Each row of a before or after table is a point. The points were changed in one or more steps. Then noise was added and the rows were shuffled. The steps act on how far a point lies along the listed directions, d1 being the first. What was done? A step turns or swaps two directions, mirrors them in a line or flattens them onto one, adds a multiple of one to another, or multiplies one. Angles are multiples of 10 degrees, from the lower direction toward the higher: turns from -170 to 170, lines from 10 to 170 but not 90. Use the fewest steps. Two steps may share a direction if one is a turn and the other turns, adds or multiplies; they go together, in the order done. Otherwise the lowest direction goes first.

Directions:
(1): -15.9 24.3
(2): 24.3 15.9
Before (11 x 2)
3.0 6.7

-0.7 6.8

-0.8 4.1

0.4 1.3

4.4 -5.0

3.9 8.1

2.8 9.1

4.7 6.3

2.2 4.5

0.0 5.6

14.5 -0.2
After (11 x 2)
7.6 5.3

2.1 -7.1

7.1 3.1

3.0 6.8

6.7 6.3

3.0 4.8

3.8 3.4

5.9 4.9

12.0 -7.3

1.1 4.1

1.0 1.2
Steps: turn d1 and d2 by 30 degrees

Directions:
(1): -10.9 18.5 -7.5 -21.2 35.2 -2.8 17.5 -29.0
(2): 3.0 -8.6 7.1 32.8 19.5 39.6 13.6 -4.4
(3): -46.0 -1.3 15.9 18.5 0.5 -19.0 13.9 9.6
(4): -0.2 -8.5 27.4 2.5 -22.3 -0.9 -5.7 -44.8
(5): -28.7 10.1 -9.0 -5.1 0.9 23.8 -41.9 -3.1
(6): 8.9 -23.9 0.9 15.7 31.7 -25.9 -27.5 -5.9
Before (14 x 8)
0.0 3.5 -0.3 -4.2 -5.9 0.8 4.5 -0.5

-6.5 3.6 -0.2 -0.4 -2.9 1.9 2.5 0.9

2.9 -3.3 1.7 4.4 -7.4 4.6 -8.7 1.5

10.2 2.2 -0.9 -1.9 4.9 2.2 5.6 -2.2

5.5 -0.9 -3.3 -2.1 4.4 -7.2 4.1 -1.1

-8.0 5.6 2.3 -0.7 3.0 9.7 7.0 -6.5

0.4 -1.7 -2.2 -0.7 4.7 -3.5 4.6 -1.0

-9.7 2.9 1.3 4.4 0.7 -1.1 4.1 -1.6

-3.3 4.0 -2.6 -4.0 -3.6 0.4 -4.2 1.3

-6.9 -3.8 7.9 9.0 2.0 0.9 -2.0 -2.2

2.9 2.5 6.0 0.1 -4.6 4.4 7.6 -10.3

2.5 -1.3 -1.3 3.8 7.7 0.7 -3.5 -6.3

0.6 2.2 -1.2 -4.1 -2.0 -1.9 3.8 2.8

3.1 3.2 -1.6 -2.4 4.6 2.0 0.1 -0.4
After (14 x 8)
0.4 2.9 -0.2 1.2 -7.6 7.5 -0.2 -1.8

7.4 -6.8 2.5 9.1 -1.7 -0.4 -4.6 5.3

3.7 1.1 2.4 -1.3 -0.8 2.1 -2.0 -5.0

3.3 -4.5 0.1 2.1 2.6 -5.8 -2.7 -0.5

-8.4 -0.8 2.6 7.2 -1.3 -3.6 -0.8 -0.5

-9.2 2.1 2.5 4.7 -1.5 4.4 0.7 7.7

-1.7 1.3 -2.1 -2.5 1.3 -3.2 -5.4 -1.2

-3.6 -6.8 6.2 8.3 -0.2 0.6 -10.0 -3.6

0.4 3.7 -7.8 -2.1 4.3 4.0 -3.0 8.2

-4.3 -2.2 0.8 2.8 2.6 -4.1 -3.9 -1.1

0.3 -2.2 1.7 0.8 -3.3 0.2 5.0 -4.3

10.9 -0.7 3.2 1.2 -0.6 3.0 1.5 -5.5

2.4 -1.9 1.2 -1.0 2.8 -4.9 1.4 -2.4

5.5 -0.2 1.3 -0.9 -4.6 -1.5 7.7 -4.5
Steps: turn d1 and d4 by 110 degrees; turn d2 and d5 by 20 degrees; multiply d2 by 0.7; multiply d6 by -1

Directions:
(1): -30.2 14.8 -6.7 5.1 15.1 25.7 -4.2 48.6 11.0 2.4 21.0 -3.4
(2): 31.0 0.0 6.3 35.2 15.5 -18.6 3.9 19.3 15.0 -6.9 4.8 39.2
(3): 19.4 38.3 -2.6 -0.8 1.3 10.6 5.6 14.1 -1.4 -25.6 -44.1 -15.7
(4): -1.7 -7.2 -17.3 -41.2 -18.4 -4.9 -12.4 7.2 32.0 -25.5 -2.1 27.3
Before (12 x 12)
-13.1 -6.0 -2.7 -5.5 -3.7 -0.6 -1.8 3.3 4.9 2.5 12.9 2.6

-3.4 0.9 -4.2 -6.2 -2.3 2.7 -1.5 -0.8 1.1 -0.7 0.7 -1.4

8.4 -1.8 -1.2 -1.2 -2.2 -5.9 1.6 -8.8 4.1 -4.4 0.6 6.9

0.2 -10.5 2.0 2.7 -2.4 -1.0 2.7 -13.2 -2.6 5.4 0.5 0.0

-7.4 -2.1 0.7 5.0 5.2 2.8 -2.4 7.0 -3.2 3.0 6.2 -0.1

3.0 3.1 4.5 12.1 6.5 2.5 2.6 4.6 -6.7 4.6 2.1 -2.3

5.5 2.1 1.8 -2.3 -2.0 0.1 0.8 -5.8 -3.5 -2.3 -8.1 -2.1

2.6 1.1 3.3 -5.0 -6.3 -1.5 -0.1 -6.3 -1.5 -0.1 -9.0 -0.7

1.6 -2.6 1.7 4.2 0.7 -3.1 1.4 -8.7 -6.7 7.0 3.8 -0.9

3.8 0.8 2.1 -1.6 1.1 -3.0 0.7 -1.2 3.6 -1.7 0.2 3.0

5.2 1.0 3.6 7.2 5.1 -3.7 3.9 1.2 -0.7 1.1 -3.6 3.7

-1.8 3.3 -0.7 -0.5 0.9 0.5 0.1 1.2 -0.2 0.5 -7.5 -3.7
After (12 x 12)
-5.3 -3.5 2.0 4.4 0.6 6.4 3.7 -7.0 -6.4 6.7 -1.2 -9.2

-0.5 -2.2 0.2 4.0 2.9 -3.4 -0.4 2.7 3.0 2.8 -0.1 4.7

3.1 -2.8 6.9 6.6 -0.8 -4.0 1.3 -4.4 -3.2 6.4 -0.5 3.3

-9.7 -3.4 -3.7 -14.4 -9.7 -1.2 -1.7 -5.4 2.6 -2.2 1.8 -3.2

4.9 -1.7 4.4 8.1 3.5 -1.7 1.6 -1.9 -3.7 3.5 1.1 2.9

-3.0 7.2 -0.2 3.0 4.7 8.0 -0.1 13.2 -0.4 -0.9 1.2 -2.2

1.1 6.3 2.0 3.6 4.8 1.8 3.7 5.3 -1.0 -0.9 -6.9 -2.1

7.3 4.3 1.1 2.6 -0.4 -1.3 4.3 -10.7 -4.2 -1.4 -4.7 -5.0

-4.6 3.9 0.1 2.5 2.5 4.4 1.2 -0.9 -7.2 6.3 2.7 -7.5

-8.4 0.3 -3.1 -6.3 0.3 4.6 -4.5 7.4 0.8 -3.6 0.6 -0.8

0.0 -3.9 -2.6 -2.5 -1.8 -2.1 -1.1 -4.3 1.4 1.2 3.7 3.7

3.9 3.0 2.8 -1.2 1.2 -1.5 1.6 -2.7 0.5 -1.2 -2.7 -1.5
Steps: turn d1 and d4 by 60 degrees; swap d2 and d3
